Every row gives one point. A path goes straight from each point to the next, and from the last back to the first. The post is the endless flat space through its rows: a point in 2 columns, a line in 3, a plane in 4, and so on, so that a path can go around it. How many times does the path go around the post? Going back the other way cancels.

Post (1 x 2):
[[ 9 12]]
Path, 16 rows:
[[ 15 -12]
 [ -6 -11]
 [-40   6]
 [  0 -30]
 [ 33 -14]
 [ 41  14]
 [  9  60]
 [ -9  25]
 [-26 -10]
 [  3  -5]
 [ 46 -12]
 [ 39  26]
 [ 21  45]
 [  2  28]
 [ 41  33]
 [ 35  11]]
Times around: 1

Post (7 x 8):
[[ 14  23   9   2  23 -19  17  -8]
 [  3 -12 -14 -40 -16 -10 -32 -12]
 [ 11 -17  16  -7 -53  14 -32  14]
 [-57 -32 -21  -7  15  -1 -31   6]
 [-11 -30 -12   0 -17 -30  10  14]
 [-42  -5 -22   8   4  35  23   4]
 [ -2  36  -2  23   7 -35  36 -27]]
Path, 13 rows:
[[-24   1 -20 -26  38  -8  -8   2]
 [-25  -6 -60 -19  16  -3 -15   1]
 [ 28  -7  -5  25 -11  -7  -3 -16]
 [-53   3  -2  42  14   2 -19   7]
 [ -4   6   2   3  10   7   1  28]
 [-25 -13 -36   9 -24  31 -15  -2]
 [  4 -10   5 -10 -13  22 -24  -8]
 [-28  -2  18 -31  16  34 -20 -12]
 [-29  14 -14 -22  -1  -4   7  -8]
 [  9   1 -25  -5 -11   7  14  13]
 [-38 -36 -34   6  23  -3 -44  -8]
 [ 34 -11  10 -45  19 -45   3 -40]
 [-46  25  25   0  16  29  19 -10]]
Times around: 2

Post, 11 rows:
[[ 24  11  30  -7  16 -29 -49   1 -44  -1 -10  35]
 [  8  14 -10   5  19 -13 -49   9 -20  -5   2  -7]
 [ 12   1  16  24  30  19 -50  15 -16  19 -19  21]
 [-24 -42 -18   4  -6 -33  35   2  20  29  11 -19]
 [ -5 -11   1  16 -16 -39  40  33  24   0   0  -3]
 [  1  -6  25 -16   5 -14 -16  35 -26   4  27  11]
 [ -2 -15  19  11 -33 -19  38   1   1  -4  10 -25]
 [-15   1   3   5 -18 -27  48  22  -5  39 -12 -22]
 [ -2   7  -9 -28  10  -3  15  19   3 -12 -31 -12]
 [ -8 -20  14  -4 -22 -32 -15  14  25  22   6  -9]
 [ 17   6 -16 -13 -12   8 -27   6 -12  10   3  18]]
Path (27 x 12):
[[ -3   9 -11  15   8  -3   7  32  -2  11  -5  34]
 [-10 -26 -13 -20 -21 -35  -1  -1 -29  10   6  14]
 [ 15  13  20   8  -1  -5  15  43 -29 -15 -15  22]
 [-25  -7   7 -26 -13 -31  -5  18 -19  11 -20  11]
 [-29  12 -10 -26 -21 -41 -21  -3  30  52  -7   9]
 [ -2  22  38   4   6 -18 -29   9 -23  23  44 -30]
 [ 26  -5  33  16  12 -22  -1   8 -23  15   7  10]
 [ 28 -28 -13  17 -10 -22 -30  -7  13  21 -24  -5]
 [ -4  -5  27   1 -16   9  11  45 -16  11 -27 -11]
 [ -6  -3  -1  -2   9 -10 -24   1 -18  10 -14  26]
 [-15  14  -7 -23 -22   1   2  -7 -12  19  14  -8]
 [ -8 -11  16   3   7 -27  -6  35  16  30  16   8]
 [ 32 -14   6  11 -21 -28 -19 -15   6  -4  17 -24]
 [  7 -43 -29 -12 -37 -17  15 -13   5   9  11 -19]
 [-11  -9  30  -4 -16  -9 -53  18  -2  41 -16 -11]
 [ -9  15  -2 -42 -18 -37   1  15 -16   2   2  -6]
 [ -7  23  -9 -20  16 -20   0  17  -7 -22  -7  -4]
 [  2  25  28 -13  -7 -10  -7  30  11  12   7 -32]
 [ 29   8 -25 -47   5 -26   9  20   9 -13 -34  -7]
 [ 13   0  -8 -16  22 -30  18  15   7  21   2  -6]
 [ 15  36  13 -36 -14 -33   9  -5 -26   5 -15  16]
 [-36 -11  32  -7 -30 -10  18  30  -8  17  27   4]
 [-19  -9  -4 -21 -33 -14 -21   9  22 -15 -19  -2]
 [  6 -21 -14  -9 -27  -8 -23  11  19  15 -11   7]
 [  7 -20 -11 -22 -10 -59 -10  15  12  14  23  -6]
 [ 19   3  18  -4  10 -60  -6  14  24   3  -1   1]
 [  8  -4   6   3 -10  -6 -32 -12  17  28  -7  13]]
Times around: 1

Post:
[[ -1   9  16   5   3  -8  25 -29  21  -2  -1 -21  -1  -1  17   7   1   5]
 [ 22  -9 -13  16  21   6 -18  -3   7  18   9 -16  27  -9 -27   1  -5 -15]
 [  6  12  -5   6  -4  -8   8  30   6 -14  -8   2  38 -13 -29  17  -2 -11]
 [ 11   6  38  -1   7 -12 -14   4   3 -23  17 -17  -1  30 -12 -27   4 -29]
 [ 22 -12 -11   8   5 -13  -1 -24 -19  10 -18  -7  30 -12  25 -20 -45  20]
 [-39   0  -8   0   7  11   5  17  10  10 -33   1  -1 -16  -7  -5  -6 -18]
 [ 28  -3  10  22  25  13  -7  -8  40 -14  -7   5  15   3  25  -2  29 -12]
 [ -4  13   8  21  -6   2   0  -1  26 -28   6 -20 -24   8  19  -7  -4  19]
 [  1   4  30   0  34  26  18  -2  16 -11  15  23   7  12 -17 -11   3   1]
 [ 12   4  -5   3  22 -17 -13  -2   1 -15 -10 -20  -4 -23  19  -5  -5   1]
 [ 25  28  -6  -6 -32   9   4  12  -2  18   8  13 -10 -29 -24 -10 -25  -4]
 [ -6  -8   2  35  -1   2  13  14 -39  17 -24 -10  -3 -19  -9  -2  -8   7]
 [-37  23  10  10  25   0   0  21  20  -8  27  23   1  13 -23  -6   7 -45]
 [-13 -13 -28  -4  34  -7  -6   6 -26   4   8   8  20  16  33 -14  11   3]
 [ -4  -5  15  -7   3  -9  26  37  15  -4 -12  22 -17  -8 -19   1 -18 -11]
 [ 21  15 -23 -15   9   8  -1  16  -9   3  -9  11   9  -1  -2   6 -45 -10]
 [  5  -5   5   2  -5  13 -15 -11  15 -20  13   2 -25 -15  14   7  -4   1]]
Path:
[[-15   2   0  22  30  10   0  12  -3  -9   5  -7  38 -17 -19   1   2   5]
 [  8  16  -7 -13 -11   0  33 -18  -8  -1  28   6  24   8  11  -9 -23   1]
 [-25  16 -35 -10  19  -6   6  25   0 -11 -11 -21   1   5 -16   8   2 -16]
 [  2  13 -10  23  31  -8 -10  31 -19 -27   0   6 -21  11 -11  23   8   5]
 [ 28   8  24   6 -10  26  10  13   1 -10 -14  29  12  19  19 -12  -1  24]
 [-27   2  -8 -17  18  -2  -4  15   0  16 -10  -8  26  -1   2  -4   0 -11]
 [ 11   1  -8  -2   0 -33  -3  -3  -4 -10   9   1   0 -33  18  32   4   3]
 [  8  11 -11  22   5 -15  19 -12   2 -11 -24 -21  -4  10  37  -1 -18  24]
 [ 15 -14   8 -20  23  11 -13 -17  21 -19 -20 -17 -12  11  26 -13 -22 -15]
 [  9 -20   3 -12  16 -17  15  28  10 -10  -8 -29  -4  20   5 -19 -12   0]
 [-29  21   3  -2   7   8  -2  -7 -10  12  19  -2  -3  -2 -11 -11 -29 -11]
 [ -7  19  25   8   7  41 -16  -5  25 -10  -6   8  16   7 -34 -15 -38  22]
 [-18   4  10 -10  16  -6   6  14  26  18 -10  24 -17   8  -6 -31  11 -18]
 [ 38 -26 -19   7  25  27 -28  -4 -21 -11   2   5 -18 -28   1   9   8   7]
 [ -8  -2  -4   6  11 -13  19   5   3 -16  21 -11  18 -22 -11  -1  -2 -12]
 [ -5  -6 -13   3  11   6  -9 -14 -15  -3   2 -11  43 -11  24  -7  10  14]
 [  7   8  38   5  -2   7  -7   8  -4   3   4 -12  21  12 -23   4  -8 -18]
 [  6  -7   4 -21 -19 -60  -3   6  28  11  15 -22  18   3 -24   9  15 -14]
 [ -8  -1   4  27   4  26 -18  24  -9   3  -8  13 -15   5  -8   4 -15  12]
 [ 25 -32  -2   7  36 -24 -14   2   9  20  -1  17  12 -32  -1 -22 -39 -11]
 [ -4  25  10 -17   6 -15  14  20  12  -9  20 -32 -17  10 -22  -9 -19 -22]
 [  9  15   0  24  13   8  -2 -19   0 -11 -15   8  17 -32  10   3 -13 -13]
 [  4  19 -19   4   1  -8  26  37  30  -1 -12  15  -5  19 -26  -1 -13  19]
 [  7  16  -7  -8   0 -30 -12  15  19   6 -10 -19  35   1 -16  -4  -2 -33]
 [ 15 -17  14   4  13  15 -10   0  -9  -2 -11   9  -3  15  -6 -22 -31   5]
 [-28  40 -19 -10  -6 -17  10  11   8 -25 -18  21  24  -9  17  -5 -14 -13]
 [ 14 -19   3  -2 -14  24  16 -10  23  -6 -20   7   1 -10 -10  -5 -10   1]
 [ 43   8  -3   0  -8  17 -29   4  13 -34 -10 -10 -16 -25   0  -2  -8  10]
 [  4 -19  23  14  -5   4  24  -8 -14  16 -39  17  10  -5  14  -9  -7  24]
 [ 16   3  21   2  19 -17  27  10   9  26   0 -12  13  17   2 -13   2  -3]]
Times around: 0

Post, 17 rows:
[[ -9   0 -14   1 -22   9 -16  -7  17   2  -9 -36 -12   2   2  16   4  -8]
 [  3   9  -6 -14  37   8   1  -3  -7  12  -6  -2 -18  -7  22  14 -15  16]
 [ -5  -3 -11  14  14  -3 -21   3 -37  28  13   6  27  20  24   1   3   5]
 [-18  15   1   5  28   8   6   6 -20   0  -1   4  21   8 -13  -9  23 -37]
 [-27  25  19  27 -23 -33 -12  19  31 -15   8 -21 -12 -10   6  30  -6 -11]
 [ 26 -24 -43  -5  28  -7 -26   1 -26 -14 -17  26   3 -25  20   2  -7  20]
 [-19   0  20   4  -6 -17 -23   2  33 -18   3  -4  -2  -3   6  -5  26 -18]
 [-11  -2   1   6 -13   6   3  18  -3   3   0   9 -30  17  13  -6   4 -20]
 [-10  -7  -2 -11 -10  25  -3  13  10  -2  14 -10  -1  -3   0   5 -20  16]
 [ 17 -25  16 -11  -8  14 -22  -5 -18  -7 -32 -28  -1  11 -11 -23  -7  -1]
 [ 14 -15   7 -24  13   8  18 -24  -2 -25  19 -18  -6   8  -1  12   5 -34]
 [-16 -28   6  37  -5 -13  -9   8 -17  -9 -14  -8  -2  17   8  -2  30   7]
 [ -4  36  27  29 -13  -7 -15  19  15   7  22  10  -2  20 -23  52  56 -30]
 [ 23  16   0 -22 -11  11  19  20  -1  -7 -32 -16  13 -21  24 -12  -8  25]
 [ -4 -20  30  16  41 -17   5  21  14   6  25 -43  -4  42   3  10  10 -44]
 [ -7 -38  -1  -4 -23   3  -4  -1   0  26 -35 -10   9 -21  -4 -35 -27  14]
 [ 13  -5   5  20  18  16  -7  -6 -19  -2   4  12   0 -18  28   2  11 -12]]
Path (32 x 18):
[[ 28  31   3 -12  39  43 -45  13 -28  27  -1  44   1 -39  24  16 -15   2]
 [ 28  12  13 -23  32  19  22  33   4 -31 -11  -4  17  34   7  10  22 -14]
 [-29 -12 -26  16 -10  -3 -13  -9  11  -7  32 -33  28  26   8  12  -2 -17]
 [ 16  14  -9 -15   9 -12  18  -1  28  13   7 -18  10 -12  38  -5   2  11]
 [ -8 -29 -10  13   5 -20 -27  -8   1 -34 -18 -14  -5  17 -11   3  -8   3]
 [ 35  15 -11 -19 -30  22 -22 -15 -11  22 -32  45  -5 -30  18  15  -4  10]
 [ -3 -48   2  13  -1  11 -22   9 -15 -39 -16 -33   7   4 -11   3   8  -5]
 [ 18 -27 -23 -42  -3  -2  -5  20   6 -39  32  23  -6 -28  29 -10 -19  -7]
 [ 60 -19  30 -11  19 -29   7  11  -1   3 -14 -25 -16  -5   7  44 -13 -29]
 [ 34  23  38  18  40  -7   0 -18  -5   0 -26 -13  28 -22  41  20   6  -7]
 [  9  -2  32  30 -30 -42  -8  23 -18   1 -20  16  -9   6   6  27  -1   2]
 [ -5   0  30  -8  -4  -9  13   7  17 -17  10 -13  16 -14  -4  30  40 -14]
 [ -8  23  -3  13  -2   4  16 -15 -36   9  11   3  27 -24   1  10  24  -2]
 [-39   5   2 -16 -34   8  44  -5  36   9  11 -21 -20   3 -24 -11   4   5]
 [ 10   4  50  23 -21 -19   9  14  12  -4   5  32  22  -5 -11   0  29 -19]
 [ 23  15  20 -13  14   8  19 -25  11  15  16  -1   1   6 -16  11  -8 -26]
 [-13  14  12  26  23   5 -23 -19 -31  34  13  10  10 -11  17  17   2  13]
 [ 35  17   6 -14  -2  10  -1   3  -6  22 -13 -25 -17 -24  15  15 -19 -25]
 [  7 -28  -2 -24  -9 -12  -7 -11   5 -23 -33  16   2 -45  -2  -4 -13  13]
 [ 35 -21  35  29  21   6 -17  -4   2 -20 -42  13 -21 -19  26   9  12  21]
 [-17  20 -20 -16 -19  30 -13 -23  41  25  14  -1 -13  15  -9  28  -9  11]
 [ 14 -10  34   4 -26  21 -10  -6   3   6 -17  17 -37 -10 -20 -22   5  -4]
 [-10 -39 -49  -4 -35 -12  -2  -6   4  21 -44 -24 -14 -39 -31   1   5  25]
 [-32 -20  16  -8   7  -3   9  11  20  -4  -5 -18 -11  -5 -15  -6   8  -7]
 [ 17 -29 -14 -12  14  -2 -11 -13 -31 -16  19   2  25  -9  28 -30  19  11]
 [-10 -21 -19  15   7  41  39  -8 -28   0  19 -24  12  49  -9  -9  33 -37]
 [  7  22  10  14  -4  43   7  13  -1   0 -16  -8 -12   4  17  -4  17 -29]
 [ -7   2  32 -19  11  17  17  14  28 -26  47 -17  18  34   5  20  19 -49]
 [ 14 -17  43  29  12 -51 -23  -3  10  12   3  -7  22 -11  43  -1  33 -38]
 [ 23 -26  26 -22  27 -11 -12  30  11 -36   6 -11 -18  19 -18 -10  19 -29]
 [-41  27   9   8  -3 -24 -16  43   0 -24  29 -17   9  23  13 -19 -17  -4]
 [ 17 -24 -16 -21   3  33 -43  -8  -2 -25  10  19  15 -36 -18 -12   5 -11]]
Times around: 0

Post, 17 rows:
[[ 28 -11   2 -14   9 -22   2   9  -7 -16  33  15   8   4  13 -28  -5   7]
 [ 12   8  -2 -13  13   4  -7  11 -20 -11  -5  -6   8 -15  -3  12   1  14]
 [-12 -11  -9   6  20  -1 -11  -8   8  -4 -10  -5   8  20  -9  -3   5   8]
 [-21   6 -25  -7  15   3 -14 -21  10  -6  10  -6  17  11  -4 -12   2  -1]
 [  2   1  31  25  -4   8  11  -4   0   8   7  -6 -10   1   7 -18  29  11]
 [  9  15  32 -18   3  20  -6   2  12  -7 -54   4 -14   5  -4  27  -5   5]
 [  4   0   4  10  23  14   1  18   2  -4  13  22   5 -11  -8 -21  -7   0]
 [ 16 -11  13   6  15   4   0   6   4  -3 -19 -29  -6 -33   9 -16  -3  13]
 [  0  14   2   3  11   8  15   5  31   6 -40   1 -12 -12 -28   6  19  -2]
 [ 10 -12   9 -12 -12   2   6  15   6  15  16   3   2 -26   7  24   3  30]
 [-10 -19  12   9   0  18   3 -31   6  -8   8 -10  -1  -1 -19  32  13  -5]
 [  2  -1  -2   8   6 -23 -20  10 -12   0  41  16 -15  -8   6  -8 -14   1]
 [-13   7   6 -17  33  19 -10   6  14  16  -4  11 -29  -2 -20   8   2   8]
 [-19   0  15 -18 -18 -11  19 -16  -6 -21   7  -6  26  24   6   6   8 -11]
 [ 13  10  -3  -1   3  10  32 -14   0  11  14  -7 -19   9  -2 -15  -1 -12]
 [ 12  16  11   9  18  -3  23  -1   1  -2  15   6  -3   3  12  -8  -8  13]
 [-18  -7  -6   4   0  -9  -1 -30   2  13 -16   6 -26   3  -2 -16  12  10]]
Path:
[[ 20   3 -37 -21  11   4  24 -12 -30   5  17 -25  -9 -17  -7 -18  19  14]
 [ -7  20  -5  27 -11 -17   3   9  -1  -4   5  -1 -17  -8 -26 -12  -8 -19]
 [-42 -13  35   3   1   7  -1 -18   4 -18  24  13  27  -8  -7  -2   4  -9]
 [-27   1   3  -8  38   3 -21   7 -16  -5  17  -2  33  17   9 -14   4  13]
 [  6 -14 -10   3   8 -20  22 -32  22  -5 -34 -12 -13  23  -5  25  11  -5]
 [  1  -8  -4  13  -1   1  25 -21 -19 -35 -23   0 -10 -25 -14   1  -3 -34]
 [ -7 -21  22 -37   3  10 -39 -11   3 -11   3  12 -15  -4  -5  -3   3   9]
 [-37 -12  19   6 -26  39  33 -49   8  15 -25 -33  14   7 -15 -32  29   1]
 [  4   3  -8 -28  22 -12 -12  33  28  24   8  13  11   8 -10 -24   6  20]
 [  4  12  35 -14   1   6 -15   3  29   5  13  -8  -7   0  38   0 -12   2]
 [  1   6  34   9   8   9   9  19   0 -10 -25 -20   3   0   5  -4  32   2]
 [ 39 -14   8   4   8  -7   5   8   9 -21  -2  -4  -8   0  11 -14  -5   8]
 [ 12 -24  -5   1  10   4  16 -16 -10 -33 -13 -11  -3  -2 -10   6  12  -9]
 [ -4  24 -15  18   3   8   0   5 -14   8  -4  -8   3  -4  16  14  22  14]
 [  4 -11  12 -10  29   0  10 -10  33 -10 -33  -7  21  27  -3 -17  23   7]
 [ 20 -18  19  11 -11  -8   4  12   2   4  -1 -10  25  19   5  -3  11  20]
 [ 16  13  -7   9 -10  13  -1 -20  -3  14   1  12 -20  -7  -9 -23   2  21]
 [-40 -25 -17  12   7  32   4 -24  -5   6  -7 -32 -13  -3 -30 -21  46   1]
 [  0  22   2   5  19   2 -10   7 -10   3  10   2 -55  -2  11  -4  -4 -15]
 [-12 -18   3   1  25  15  23 -19  16  -1  -1  -3  26  36   6 -17  10  -4]
 [  9 -26   7   3   9  22   3  -6  -3   1   5  -9  19 -18 -10 -22   4  -6]
 [ -7  -6  12   1   3   0  12  27   1   7 -21  30   7  14 -28 -22  26   5]
 [ 13 -18  26   4 -16   9  -8 -19 -14 -21 -38 -12 -13 -28  -7  -1  -6   7]
 [ 14   4  43   2  10  21 -30   1   7   9  -8  21   1 -14   4  -8   8  36]
 [  8  -8  -5  23   2 -26  15 -29  -8   9  -1  15 -11   3   7 -16  19   1]
 [ 10   8 -28 -18  34  12 -25   9   9  -6 -32  -9 -12 -49 -16  14 -11 -11]
 [ 15   6  11  16   4 -10  22   9 -15 -13 -27 -15 -20  -7   9   3  16   8]
 [  5   4  25   3 -20  31 -17   6   3  -6 -12 -39  15  -3   6  -8  16  12]
 [  8  -2  21  22  -3  33   3  -6 -12  20  -8  -6 -14 -10 -18 -60  25   0]
 [-33 -22  29 -20   1  12 -18 -22  13  -4 -11   0   2   0  -3  -9  -3 -11]
 [  0  -9 -18 -12 -15  -5 -30  -5  17  17   3 -46  -1 -11  22 -17   9   2]
 [  6 -22 -15   4  -2 -29   3 -11 -12   2   4  10 -10 -16  21 -19 -10  21]]
Times around: 2

Post:
[[-35 -14   7  21  18 -16  37 -24  14   7  50  38 -34  -9 -12  12 -39 -16]
 [  3 -16  -8  -8  39   4  -4  -7  -6  13  20   5  33 -32 -14  -9 -10  28]
 [  2 -42   6 -15  19  22  -4  -9 -13  15  24 -22   1 -22 -11 -12 -13  -2]
 [  2 -20  -3  23  -1  19  14  -1  19  -5  -3 -19   2  18  19  -7  19 -13]
 [  8   5  20  -9  10  -8  13  10   0 -21   3 -16  14  12   9   6   8   7]
 [ 16   1   1  10  20 -18  -8   3 -11 -21   4 -13 -13  -2   7  19   2  -8]
 [ 17  17  20  11   4  -3   6   5 -14 -19 -15   6 -12 -12   8  16  13   6]
 [-35 -20   0  14 -15  -5  -8 -15 -23 -11  -8   9  17  27  28  15  -4  11]
 [ 19   3  17 -12  20  -3   6 -13   1   0   2   5  -4  11   2  28   5  10]
 [ -2   1   6  14  16  -4   1  -1   2 -14  -3  11  -6   7  10 -22  -8  -1]
 [ -8   7 -11   8 -14   5  13  -6 -39   6 -10  -2   3   9 -15   3  -9  -8]
 [ 15  -1 -12  24  22  18 -29  21  -3   9   2  21 -11 -10  -1 -28  -6 -30]
 [  5  31 -12   2   2 -19  14  25 -13  12   9  17  -8 -16  12 -16  -3   8]
 [ 12 -29  -5  30 -27  23  -6  -9 -15   0 -19 -14  -5  12  -7   5 -30 -25]
 [ 14   7  -5  -6 -16 -11   4 -15 -12  -4   1 -12  17 -13   8  -8   0  -9]
 [ 32  -8   3  23   1   8   4   2 -22  -2  -1  11   3  14   4  -4   6   0]
 [ 16   1  20 -14 -23   2  11  -3 -12  -4  13 -14  -7  10 -23   1  27  26]]
Path, 26 rows:
[[ 12  36   3 -14  18 -20   9   0 -10  18   1  -6 -13 -28  -6   9  11  -6]
 [  0 -31  -2   7  17   1  -6 -25 -14   5  -2  17  -5  -8  -5  14  -1   4]
 [-19  -4  12 -15   5 -18 -15  19  -9 -22  13  21 -22  22  16  -3 -22  10]
 [  8  33 -14  15  -6   1  -3  -9 -24  -3   3  -6  -1  -1  11  20   7 -35]
 [ 16  -5  -1  -9   0   4 -16   7 -14  18  16 -20  14  18  -4 -11 -27 -23]
 [ -3  30  -2  14  26 -15  -1  14 -50  11   9  39 -33 -20  -2 -10 -20  23]
 [ 15  -4 -11   3   0  -5  16 -12  -5  24  10 -14  27  28 -24  16  21  19]
 [ 21 -21  -2   3  31 -22  23 -11  49   0  23   4 -16  19   2   0 -13 -15]
 [-33 -22  -5   6  30   5 -13 -13   2 -16  20  -5   8  -9   3   7  -5 -28]
 [  9  -3  25  -1   5  11   4   8  -6 -25   6 -21 -12  20  14  19   2 -11]
 [ 19   3 -12  60  12 -24  16  21  -7  14  18  18  -2 -32  13  21 -40 -13]
 [ -7 -45  20   9   3  13 -33   7 -39   3   1   6 -16 -21  16  -5  -4   6]
 [ -3 -21 -10  23  -6   3  21   7   2   4   4  -2   5 -20  -8   0 -21  13]
 [ 18 -24 -12  25   3 -25   4  -6   7 -31  38 -22  19  -9  14  -6 -17 -33]
 [ 27   2  13   1  28   6 -16 -15  14 -21  19 -16   1  14  -7  13  11  -8]
 [  4   4 -20  26 -13   7  18  13 -10 -14   5 -11   4 -27  17 -15   0 -11]
 [  5  -3  11  12  17  -6 -27   2 -19 -20  13 -24  -3 -13   2 -14   9  10]
 [ 30  11 -12   4   3  31  17   6  13  42 -16 -17   6  -8 -32 -16 -21 -14]
 [-17 -18  22  -6  30 -17  35  18   2 -26   3 -25  -3 -35  12   4   6   7]
 [ 34  36  13 -23  16   8  17 -10  32  12 -15  19 -10 -20  17 -14  -9 -24]
 [-13  -5  -6  37 -17  -7  16   2   7 -12  11   3   5  -5  19  -8 -33 -24]
 [-22  39  14 -21  -4 -20  19  14  -6   5  -5 -20 -10  -5  18   8   9   1]
 [  2  11   8  -6  30 -14  15  -3  13   4   9  18   0  -6 -22  -7 -18 -29]
 [  7  -7  11  -6  24   4  29 -20 -37 -10 -10   2  12   1 -16   0 -20  -2]
 [ 24  23   9 -11  18 -13  13  -4  -5 -20   4  -5  -1  -6   4   1   3  12]
 [ 29  -6  17   3   1   9  -4 -42 -36   2   1   8  15  14   2  26  -4  22]]
Times around: 5
